Every row gives one point. Each copy is the shape, with its points in the same order, stretched, turned, moved and blurred by noise. Some copies are also mirrored. Which?

Shape (8 x 3)
[[ 12  29  48]
 [ -6  20 -31]
 [ 17  -7 -37]
 [-52 -33 -16]
 [-39 -42   7]
 [-30  -4 -23]
 [ 20  -1 -27]
 [-73  -9  49]]
Copy 1 (8 x 3)
[[-31  20  44]
 [-21 -15 -14]
 [-25   4 -31]
 [ 33   1 -15]
 [ 30  11  -1]
 [  5  -3  -5]
 [-27   8 -27]
 [ 37   8  45]]
Copy 1 is: only turned
Copy 2 (8 x 3)
[[-36 -59  -5]
 [ -6  21  58]
 [ 42  13  41]
 [-22  82  -6]
 [-15  53 -36]
 [ -8  53  32]
 [ 28   3  35]
 [-91  41 -41]]
Copy 2 is: only turned
Copy 3 (8 x 3)
[[-17  36  44]
 [ 48 -22   2]
 [ 44 -53  11]
 [  9 -32 -77]
 [ -9 -19 -68]
 [ 23 -26 -34]
 [ 39 -42  10]
 [-35  59 -65]]
Copy 3 is: only turned
Copy 4 (8 x 3)
[[ 23  68  -8]
 [-27  -4 -15]
 [-11 -48 -20]
 [-11  -2  54]
 [  9   5  53]
 [-22   0  21]
 [ -6 -32 -21]
 [  6  89  79]]
Copy 4 is: only turned

Shape (7 x 4)
[[  6  13  21 -44]
 [-42   0   4  50]
 [-11  22  15  64]
 [-38  32  12   6]
 [ 69  12  41 -49]
 [-26  11 -31   6]
 [ 20 -15  36 -32]]
Copy 1 (7 x 4)
[[ -6  19  29   3]
 [-17 -75 -41   9]
 [-20 -53 -51  33]
 [-45 -48 -24   3]
 [ 27  89  64  46]
 [  2 -31 -42 -42]
 [ 15  29  46  31]]
Copy 1 is: only turned
Copy 2 (7 x 4)
[[ 22  -1   4 -59]
 [  1 -65  -8  18]
 [-10 -47  29  31]
 [-10 -45  14 -19]
 [ 43  44  25 -50]
 [-16 -39 -26   0]
 [ 47   8  -5 -53]]
Copy 2 is: only turned
Copy 3 (7 x 4)
[[-25 -24  37  18]
 [ 52  34  -2  -5]
 [ 11  67 -12 -35]
 [ 22  22  18  28]
 [-96 -16  36 -33]
 [ 35   4 -19  27]
 [-33 -27  43 -16]]
Copy 3 is: only turned
Copy 4 (7 x 4)
[[ 11 -15 -66 -12]
 [-31 -31  33 -13]
 [-37   4  38 -37]
 [-37 -43 -14  -1]
 [ 42  31 -89 -59]
 [-18 -12  -4  29]
 [ 39 -14 -56 -39]]
Copy 4 is: only turned

Shape (11 x 6)
[[-26 -33 -37   9  39  20]
 [  6  13  29 -36 -22  44]
 [ 14  19 -51  -2  -3  27]
 [ 54   7  41 -42  -8  10]
 [ 26  25  58  15 -10  24]
 [ 20 -13  40  -8 -46  39]
 [-23 -30 -38  19 -11  -9]
 [-37 -44 -55   0  17   8]
 [ 43 -19 -50  -9   3   3]
 [-33  -3 -34 -13  14 -24]
 [ 23  10  93  -4  -9  52]]
Copy 1 (11 x 6)
[[-18 -49   6  33  34  29]
 [-21  24  -7 -32 -35   4]
 [-10  35  14  24  22   7]
 [-11  25  12 -22 -46 -33]
 [-10  14 -23 -23 -55 -11]
 [ -2   7   5 -29 -70  22]
 [ 16 -30   7  18  25  36]
 [-13 -42  19  21  48  44]
 [  4   9  42  24  12  -6]
 [  5 -14   6  -2  55   7]
 [-24   4 -30 -48 -93  -4]]
Copy 1 is: only turned
Copy 2 (11 x 6)
[[ 41 -37 -67 -11  16 -16]
 [  4   4  33   0  36  58]
 [ 60  -8   9  22  38  11]
 [-25  12  86   2  58  30]
 [ -4  47  78 -22  12  37]
 [-21  48  43  13  19  34]
 [ 24 -28 -46  25 -12 -27]
 [ 45 -57 -96  20   2 -24]
 [ 24  -6  -5  31  64 -29]
 [ 27 -64 -37   6 -22 -12]
 [-21  61  87 -32  21  65]]
Copy 2 is: only turned
Copy 3 (11 x 6)
[[ 41 -62  52  14  -2 -29]
 [-23  11 -23 -68  29 -60]
 [ 17  14  50 -17  16 -47]
 [-34  46 -18 -68 -43 -45]
 [ 19  24 -51 -47  12 -11]
 [-12  -4 -11 -80  30 -20]
 [ 11 -36  43  19  16   5]
 [ 17 -63  66  19  10 -28]
 [  3   8  81 -21 -42 -28]
 [-12  -8  11  39  -2 -23]
 [  9   2 -70 -91  22 -33]]
Copy 3 is: mirrored
Copy 4 (11 x 6)
[[-51  -8  39  55  24   5]
 [ -3 -14  -4 -61  14 -71]
 [-24  32 -30  18 -16 -46]
 [ 55  31  -1 -49 -20 -57]
 [ 53 -47  15 -32 -37 -55]
 [ 33 -35  -4 -54  20 -82]
 [-18 -23 -32  34  26  10]
 [-59   0   3  39  48  16]
 [  6  77 -26  21   1 -30]
 [-31  -6 -36  22  -2  40]
 [ 47 -65  55 -52 -15 -72]]
Copy 4 is: mirrored

Shape (12 x 6)
[[ 13 -63 -12  27   3   4]
 [ 30 -26  17  10   2  -5]
 [-22 -52  29  10  29  13]
 [  5  11  -4  19  19  -9]
 [ 32  19 -40 -56 -21  35]
 [-14 -47   8  26  24 -39]
 [-17 -43  77  25   9   4]
 [ 29 -21  -5  20 -14   5]
 [-16  41 -36 -21 -77  49]
 [-51 -41  46  21  31  36]
 [ 32  54 -58  18 -36  61]
 [-11 -53  22  24  18 -31]]
Copy 1 (12 x 6)
[[ 26   9  25  -8 -11 -46]
 [ 33 -18  -7 -30   2 -25]
 [ 23  12  60 -49  27 -26]
 [ -3  -7   0   2  41 -17]
 [ 47  41 -39  32  -1  45]
 [ -5   9  36 -42  36 -60]
 [  9 -33  57 -70  12 -11]
 [ 20 -14  -4  -1   0 -26]
 [ -7  12 -10  71 -40  70]
 [  8   5  84 -39  35  -1]
 [ 17  -8 -42  98  10  36]
 [  1  -3  37 -56  12 -53]]
Copy 1 is: mirrored
Copy 2 (12 x 6)
[[ -5 -58 -18   8 -58 -48]
 [ -5  -3   3  47 -34 -19]
 [-24 -29 -29  12 -21  15]
 [-21  -5  14  11   6 -18]
 [ 66 -24  45 -46   0  11]
 [-45 -57   1  60 -25  -5]
 [-24  19 -61  58  -8  20]
 [  6 -21  15  15 -33 -46]
 [ 89 -11 -18 -89  52 -37]
 [-20   5 -75 -12  -1  36]
 [ 45  22  33 -91  16 -87]
 [-31 -52 -11  58 -21  -3]]
Copy 2 is: mirrored

Shape (13 x 8)
[[-33 -19 -19 -34 -17 -30   3 -41]
 [-14   5 -26 -57 -15  -5  54 -31]
 [ 38  46   6  36  41 -36  34  34]
 [-36 -39  -1  16  -8  37  -8 -19]
 [-41  26  43  10  51 -65  39 -42]
 [  9 -49  28  22 -51  -2 -13  57]
 [ 43   1 -63  -2 -24 -26  41  50]
 [ 65 -66 -36  -3  -2  19   6   3]
 [-21 -14  38  -7  -6 -48 -33  42]
 [ 12  29  27  26  50  17  31 -12]
 [ 43  -7  41   6  44  29 -36   0]
 [ 70  38  10  41 -12 -50  24 -21]
 [-17 -44  -7  28 -35  28 -54  23]]
Copy 1 (13 x 8)
[[ -17   32  -43   14   11   19   28  -45]
 [ -25   -2  -68   40  -35   16   54  -24]
 [ -64  -56   60   28   -2  -34   -2   45]
 [  21   46   21   17  -39  -14  -20  -84]
 [ -51 -103   10   51   71    1   -9  -54]
 [  -8   73   60   17  -27 -104   23   -9]
 [ -41   35   19    2  -76  -28   74   57]
 [ -65   74   25  -54  -99  -31   15  -29]
 [ -15   22   13    9   54  -83    8    7]
 [ -42  -55   38   36  -16  -18  -43  -26]
 [ -52   20   36  -19   -8  -51  -71  -14]
 [-108   -7   74   47    7   10    0   35]
 [  31  109   48   -1  -28  -45  -18  -32]]
Copy 1 is: only turned
Copy 2 (13 x 8)
[[-20 -47  -1  -4  10  -1  11   9]
 [-12 -47 -14  -6  -5  22  37 -21]
 [ 51   4 -17   0 -20 -39  11 -26]
 [-20  -7  33  38   9   4 -26  -5]
 [ 49 -74   1   8  33 -26  -7  -4]
 [-14  54 -19  -3  23   7 -15   9]
 [-15  29 -47  -6 -30 -12  58 -24]
 [-18  25 -23  31 -49   9  20  22]
 [ -4  11 -33 -26  31 -26 -42   4]
 [ 46 -19  20  23 -16 -10 -18 -24]
 [ 20   4   9   9 -38  -8 -54   7]
 [ 49   2   4 -28 -21 -15  43  17]
 [-39  42  25  15  10 -13 -34   5]]
Copy 2 is: only turned
Copy 3 (13 x 8)
[[  11   10   -5   -8  -31  -25  -47    2]
 [  -5   -9   20  -19  -61    6  -34  -24]
 [  15  -47   25   -4   -5   19   24   58]
 [  18    1  -19   36  -39  -40    3  -22]
 [  47  -33   49  -61   -5  -40   13   26]
 [  -3  -13 -101   48  -31  -32   15   54]
 [ -18  -30  -11   51  -45   28  -27   57]
 [  39   -6  -54   47  -11   25  -22    3]
 [ -19  -39  -56  -16   25  -48   -2   38]
 [  31  -32   38  -16  -10    8   46   -4]
 [  31  -11  -31  -22   31   20   45  -17]
 [  24   17   -3    1   -1   42   18   78]
 [  -9    9  -75   68  -14  -41  -10   11]]
Copy 3 is: mirrored

Shape (14 x 9)
[[  1 -15   9  74 -31  35  20  41 -14]
 [-22  19   4 -58  -2  59  18 -13  35]
 [ 24 -39   1 -22 -22  22 -59  13  -8]
 [-18  49  19  40  44 -31  -7  46 -18]
 [-30 -46  -8  -8  12  37  -6 -43 -29]
 [ 69  -6  58  -4 -15   9 -41  25 -25]
 [ 47 -64 -30 -28 -41 -57 -40 -58   1]
 [ -6 -29 -40   5 -10 -12  -9 -30  34]
 [ -9 -61  42  -9 -41  19 -63 -30 -17]
 [-11 -11   7 -38  -3  -6   6  13 -14]
 [  6 -13  78 -20  30  -9  12 -17  58]
 [-32  48  31  18 -16  32 -20   8 -50]
 [ 61   8   5   9  47 -23   6  20  12]
 [ -2  19 -42   3  26  48  -8 -30 -33]]
Copy 1 (14 x 9)
[[-38 -20  24  -1  69  22 -35 -47 -15]
 [ 71   1 -58  63 -43   1  18  10 -47]
 [-33  46  25  21 -28 -29 -47   7 -38]
 [-55  31  11 -96  55  -6  26   7  36]
 [  9  51  -8  64 -22   3   9 -46  -6]
 [-80   3  20 -32 -33 -46 -42  -5 -29]
 [-26  10 121  52 -71 -37  22  17 -25]
 [ 28  11  67  32 -10 -12  22 -18 -31]
 [-30  26  47  28 -87  -2 -72 -27 -11]
 [-14  14  -6  26  -9 -12  17  28  14]
 [ 22 -23  20 -29 -32 -68  -3 -22  20]
 [-37  19 -24  -9  -6  57 -10 -10 -10]
 [-45   4  23 -62  42 -63  31  -4 -13]
 [  3  50 -26  22  17  27  23 -29 -51]]
Copy 1 is: only turned
Copy 2 (14 x 9)
[[ 29  27  52  22 -13  28   4  63  15]
 [ 24 -11  67  16  37  25  63 -51 -10]
 [ -1  24  13  35  20  36 -23 -14 -21]
 [ 22  66  13 -36  11 -26   3  52  43]
 [ 53 -16  11   0  28  63   7   2 -34]
 [ -4 100  12  62   2  -9  -9   2 -20]
 [  3   0 -55  23 -69  35 -18 -54 -66]
 [ 10 -22  18 -25 -34  37  12 -18 -24]
 [ 38  25  26  27   8  47 -56 -29 -58]
 [ 18  12   8  27  13  -9  13 -13 -23]
 [ 12  69  93 -31 -26 -52  35 -52 -75]
 [ 62  48  15  29  43  30  -6  20  47]
 [-23  81  10 -14 -26 -28  46  17  -8]
 [ 32   9 -21   1  27  74  49  26  34]]
Copy 2 is: only turned
Copy 3 (14 x 9)
[[ -9  63 -31 -39 -26 -21 -26 -15 -25]
 [ 28 -31 -57  13  59   8 -20 -16 -30]
 [-13  22 -13  34   8  10  37 -48 -20]
 [-50 -36   8   5 -45   1 -66   5 -14]
 [ 31  -3 -12 -31  28  24  16 -50  24]
 [-19  11 -18  38 -52  28  26   8 -38]
 [-17  25  38  19  38  15  65   2  23]
 [  1  16  18  -1  43  -4  -4 -23  11]
 [ -8  17  -9  -3  17  60  26 -36 -32]
 [-28  -9 -30   7  15  11 -11 -12   0]
 [ 10 -11 -20  36   5  74 -62  19 -16]
 [-25 -40 -22 -36 -17  10 -30  -5 -64]
 [ -8  -5  11  36 -39  -8 -11  12  26]
 [ 33 -27   9 -20   5 -25  22 -29   6]]
Copy 3 is: mirrored
Copy 4 (14 x 9)
[[-55 -49 -28  -6 -20  21 -15  -5 -35]
 [ -6  23  47  -8  58  22 -30  22  -2]
 [ 14   5  11 -46 -58   0 -25   5  24]
 [  4  14 -34  46 -23  16  61   6  30]
 [ -9  41  50 -13  -9 -32  16 -24 -47]
 [ -5 -12 -28 -35 -47  22  12  64  30]
 [ 90 -34  35 -10 -69 -58 -15  22  34]
 [ 61 -15  15  18  -3 -12 -32  -2   1]
 [ 16   4   2 -84 -49 -25  -2 -15  -5]
 [ -3   2  25  -3  -6 -27  11   2  44]
 [ 38 -10 -50  13  47 -33 -10  61  18]
 [-36  24  16 -44 -20  49  65 -13 -11]
 [ 23  -5 -25  61 -31  -9  14  67  34]
 [ -5  46  63  16 -24  22  27  -6 -35]]
Copy 4 is: mirrored

Shape (16 x 11)
[[-24  24 -66   9 -36  43 -17 -57  24  24   8]
 [ 14 -43  -6  27 -25  15 -29 -10  -1  16   4]
 [ 25  19  28  44 -44  28 -38 -51   7  29  13]
 [  7 -57 -17  19   3  37 -33 -48   0  36  -5]
 [ 12  12 -36   6  -7 -24 -11  -5  83  16 -25]
 [ -5   9 -49  16  -6 -31 -19   2  23  39   0]
 [ 24  11 -40  -7 -13   6 -17  42   8 -39 -22]
 [-10  17  12 -18 -13  14  -1  -8  12  20 -26]
 [-38   2  27 -11  10 -16 -18 -34  10  -7   7]
 [-48 -71   9  20  13  26 -30 -54   6  19  12]
 [ -5   8  26  39  -2  17  37 -57  20  20 -82]
 [-56  23  11   9 -15  42 -30  58  -9 -26  11]
 [ 31  22  22  20  16   4  -6 -35  38  31  13]
 [ 12 -60  -2 -10 -24   6 -22   5  -5   0   8]
 [ 26  14   3   4   8 -77 -27  -4  -9   1  13]
 [-11  14   1  15 -19  -4  50 -58   3   7  -6]]
Copy 1 (16 x 11)
[[  25  -39  -35   48   26   68    4  -35  -67   66   -6]
 [  45    5   31   51  -10   27  -16  -36  -10   17    0]
 [  15   -2    3   77   43   53  -59  -12  -25  -14   32]
 [  65  -10   27   37    7   14  -34  -62  -58   25   -7]
 [  32   -1  -40   70   19   14   10   35  -46   35  -55]
 [  44  -23  -26   50   21   23   27   -5   10   41  -51]
 [  -2  -17   17   27  -25   11   38   40   20   44  -10]
 [  21   -7  -20   18  -19   30   -5   -1  -34  -14  -19]
 [  19  -10  -33   25    1    0    2  -41  -16  -40    0]
 [  67   -3   -1   31   -6    3  -16 -104  -43   -4   -1]
 [   4  -16  -53   41  -26  -18  -85  -15  -71   22  -18]
 [  53  -24  -23    5  -19    9   47    4   47   -8   34]
 [  10   16  -24   23   53    1  -41    0  -33   -7   -5]
 [  34   24   44   41  -25   16   13  -37    7    0  -22]
 [ -16  -17    7   48   13  -13   19   -2   51  -27  -30]
 [ -33   15  -57    7  -11   13  -26  -41  -39   21  -21]]
Copy 1 is: mirrored
Copy 2 (16 x 11)
[[ 63  51 -25  36  14 -41  35  88  36 106 -35]
 [  9  25  26 -16  19 -76  40  26 -10  62  17]
 [ 32  45 -28 -42  -6 -72  61  67   6  81  15]
 [ 39  48  52 -22  24 -81  45  39   3  67 -22]
 [ 18 -60  12 -12  43 -47  -8  67  31  91  12]
 [-18   1  -1  12  73 -34 -15  40  14  75   7]
 [ 22 -21 -13  23  21 -23  30 -32   4  14  31]
 [ 11  14   8 -15   0 -11  22  48  31  15  21]
 [ -8  13  -5 -18 -16 -15  -2  16 -28  28 -37]
 [ 27  44  51 -20 -13 -72  26  54 -28  42 -55]
 [ 53  -9  17 -61 -18  -7  11 121 -17 -18  30]
 [-22  25 -68  50 -19 -39  65  -4  17 -53  -6]
 [ 21   7 -17 -50  18 -66 -29  53  42  64  11]
 [ -1  26  48 -12  -2 -46  30 -16  -9  48  21]
 [-37 -16 -14 -27  58 -12 -41 -37 -54  60  18]
 [ 42  32   0 -17 -37  -2 -49  81 -11  28  23]]
Copy 2 is: mirrored
Copy 3 (16 x 11)
[[  6 -39   3   2  52   8 -40  57 -30  64  30]
 [ 63   8  41   6  52  39   3  20   4  -5  14]
 [ 11   4  63  45  69  51 -26  47  -8  36 -30]
 [ 73  17  42  25  68  22   4  37  41  46  29]
 [-36   2  26 -66  53  -3 -18  72  16 -10 -13]
 [  7  -1 -11 -29  70   6  -8  27 -26  17 -14]
 [-12 -49  16 -13  24 -26  45  26 -18 -62  34]
 [-29  22   8  17  26 -30 -22  12   8   3  -9]
 [-17  12  -7   9  16  14 -16 -23  13  16  11]
 [ 82  18  18  23  55  44 -38  -4  44  39  43]
 [-61  38  29  71  52   6 -24 103  39  11 -28]
 [ 24 -60 -22  24  42 -28 -56 -51 -25 -54  26]
 [ -4  14  38  15  30  15 -11  47  46  42 -45]
 [ 63  25  38  -9  14  24  21 -12   7 -29  25]
 [-26  18   1 -12  34  38  61 -16 -28   0 -31]
 [-28  21  -8  49 -16  42 -17  54 -14  33 -21]]
Copy 3 is: mirrored

Shape (17 x 12)
[[-60  61  22  36  26  26  26  18  -7  40 -26  -6]
 [  5  11  20  56  25 -21 -27  -7  -6  37 -11  19]
 [  5   7 -13  17  61   4 -19  16 -21  26 -12  -3]
 [-23  13 -17 -24  37 -27  28  13  -2  -9  -6 -11]
 [ 13 -45 -38 -43 -63 -57  33 -28  -5   9  59  34]
 [ -1  23 -17  42  20 -31   4  21  40  22  26 -36]
 [ 18 -34   7   0  -6  17  36  11  -5 -48  18  24]
 [ 43 -12 -28  -6 -26   2  32  44 -13  -4 -11   5]
 [-38  32 -14  50 -26 -36 -36   8 -15  19 -54 -18]
 [ -3 -27  23  14 -10  10  13  18  36  16 -26   5]
 [-10  23 -43   9   5  23 -10  27  23  27   6  31]
 [-18 -13 -20 -18   1  20  12  -4  -6  20  20 -60]
 [-27   9   9  38   4  25 -27  23 -21  46 -17  -7]
 [ 71 -30 -45 -81 -62 -25  36 -75  35 -21  18  18]
 [ 46 -17 -61 -24 -67   0  64 -68  -6 -43  52  -2]
 [-20  75  41  20 -14 -21 -71  28  -8  27   4 -16]
 [ 23  19  13  14  24   4  45  33 -18  52 -11 -11]]
Copy 1 (17 x 12)
[[-68 -14  21 -13  35  34  20  -9   2 -20  49 -32]
 [-36  34 -33 -43  22  -9  11   3 -23  -8  72   0]
 [-45  20  -8 -17  31 -49  -2  -1 -42  -2  30  -8]
 [-24   3  45 -15  24  -4   1 -16 -52 -11   6   7]
 [ 22 -17  46 -35 -25  37 -40  78   2  -8  -4  64]
 [-15   2  -2 -39  65   5  43  -2 -19  52  50  67]
 [ 35 -25  -3  26 -25   2 -52 -14 -22  -4 -11   2]
 [-12  -4  -7  26 -25 -29   7  28 -24   7 -12  38]
 [-49  53   5 -19  22  20  24 -20  -3 -44  92  36]
 [ 17  23  -8  30  -2   1  -1   8 -20  11  37 -13]
 [-34  12   3  19  52  34 -34  39 -25  24  32  36]
 [  0 -18  26  -5  16 -19  -7  14  39  12  -7   3]
 [-35   2  -6   1  25  -8   4  14   8 -23  53 -11]
 [ 30  65 -16  -4 -51  30 -70  60  24  30 -52  37]
 [ 20 -11   0 -21 -57  44 -80  29  69  27 -39  64]
 [-36  29 -42 -30  85  28  48  -3   5 -38  41  29]
 [-55 -17  -8 -24  -6 -43  57  30 -16  11   4  -9]]
Copy 1 is: only turned
Copy 2 (17 x 12)
[[ -14   55   62  -17   29  -22   -4   72   22   -3   47  -19]
 [ -11    1   44  -38  -23  -24  -55    2   64  -20   27  -20]
 [  19   77   19  -45  -11  -27  -48    4   54  -31   -3  -18]
 [  39   40   24  -24   23   -8   22    8   23  -17  -24   13]
 [  62  -87  -47  -43    3  -27   41  -29  -54   42  -50   33]
 [ -25   33   41  -60   63    5  -35  -14   -3   -2   -8  -22]
 [  -9   -4   -8  -14  -31    4   52  -44    1   18  -15  -63]
 [  12  -16  -30  -16  -16   22    7   16  -14   -6  -70  -69]
 [ -16    2   73   53    4  -30  -48   28    6  -16  -25   12]
 [ -37    6   14  -28  -57    3   12  -11  -11  -22  -15  -14]
 [ -11    9    8  -37   23  -37   -9    5  -15  -53   25  -25]
 [   8   80    1  -19    6    1  -20   -2  -39   43  -29   14]
 [ -19   42   37   -8  -26  -33  -48   18   -5   -2   15  -29]
 [  32  -67 -121   12  -18   31   44  -43    5   16  -66   59]
 [  19  -42  -87    9   56   -4   50  -27  -20   78  -70    6]
 [   2   27   67   44    3   36  -86    3   13  -15   50  -27]
 [  17   26    1  -72    3   14  -27   63   35   14  -34  -48]]
Copy 2 is: mirrored
Copy 3 (17 x 12)
[[ 87 -10  21 -85  15   3   2 -41  13 -15  46  37]
 [ 24 -45  32 -58  15  38   0 -51 -39  -5 -25 -10]
 [ 12 -34  12 -39  26 -25   8 -18   1 -21 -26   3]
 [ 17  -1  -5   7 -10 -31  -5  13  14 -36   1  32]
 [-75  36  26 106   7  12  23  28 -40  17  -5  -3]
 [ 58 -74  65  23  -1  27  17  -5 -20 -37   2 -23]
 [-50   9  24  -1 -16 -61 -33  29 -33  19  -2  31]
 [-38  -9  55   2  28 -37  25  57 -28  25 -36  36]
 [ 59 -45  26   5  31  27  39 -41 -28   6 -14  59]
 [-10 -16  62 -37 -21   9  24 -14  -4  25 -23  26]
 [-13 -48  44 -17   8  -8  59   6 -32  -6  26  -1]
 [ 21   2  -2  45   4 -48  12   8  34  16  10   2]
 [ 24 -39  32 -38  35 -15   9 -46   4  17   5  30]
 [-89  54  -6  60 -60  -1  57  91 -64  55 -61  -5]
 [-48  65   4  82 -25 -53  30  74 -84  55 -14 -12]
 [ 58 -75 -13 -30  21  48  -8 -18   2   6  31  16]
 [ 17  -4  45 -65  33   4  13  11  -4   2 -36   5]]
Copy 3 is: mirrored
